Each row is a point. A path goes straight from each point to the next, and from the last back to the first. The post is the endless flat space through its rows: a point in 2 columns, a line in 3, a plane in 4, and so on, so that a path can go around it. How many times does the path go around the post? Going back the other way cancels.

Post:
[[ 2.23  0.66 -1.95]
 [ 0.49  1.70  3.25]]
Path:
[[ 2.33  3.76 -0.11]
 [ 3.93  2.10  1.88]
 [ 2.03  0.25  1.71]
 [-0.08 -2.23  2.05]
 [-0.22  1.32 -0.39]
 [-1.14  3.49 -3.14]
 [ 2.76  3.67  0.18]
 [ 3.79  3.83  1.05]
 [ 1.22  2.87  0.06]
 [-0.89  2.68 -2.44]
 [-0.83 -1.63 -0.32]
 [ 1.69 -2.92 -0.71]
 [ 2.49  0.93  1.27]
 [ 4.44  2.00 -0.07]
 [ 1.29  2.51  0.57]
 [-0.81  2.21  0.39]
 [-0.48  0.01  1.13]
 [ 1.38 -2.90  1.21]
 [ 4.14 -0.49  1.37]
 [ 2.85  3.21  3.42]
 [ 2.05  5.08 -1.46]
 [ 1.02  2.09 -0.13]]
Times around: 1

Post (3 x 4):
[[ 2.41 -1.73 -0.02 -5.80]
 [-2.63  1.32  0.20  0.37]
 [-1.03  1.97 -0.97 -0.59]]
Path (25 x 4):
[[-3.45 -0.46 -2.16  0.91]
 [-1.78 -2.84  0.71  2.17]
 [ 1.88 -0.90  1.42 -0.73]
 [-1.00  0.27 -1.00 -0.11]
 [-2.07 -0.25 -0.19 -1.55]
 [-2.89  2.78  0.14 -4.64]
 [-1.17  3.54  1.41 -2.13]
 [-1.76  0.59  1.82  1.64]
 [-3.17 -0.55 -0.68  3.69]
 [-1.60 -1.35 -2.59 -2.86]
 [-3.00  0.19 -0.50 -3.66]
 [-2.81  2.99  1.04 -0.21]
 [ 3.07  2.29 -1.83 -5.95]
 [-2.36  1.85 -0.87 -3.44]
 [-1.99 -1.55  0.08 -1.38]
 [-0.09 -1.42 -0.37  2.35]
 [-1.25  1.60  2.26  2.39]
 [-0.81  0.57  0.75  1.98]
 [ 3.50  1.56 -3.37 -3.30]
 [-0.32 -1.29 -2.53 -4.26]
 [-3.47  0.34  0.56 -3.79]
 [-2.65  2.76  1.20 -1.04]
 [ 2.27 -0.16  2.57 -2.23]
 [-2.20  2.26 -0.11 -1.15]
 [-0.97 -0.54 -0.75 -5.27]]
Times around: 1
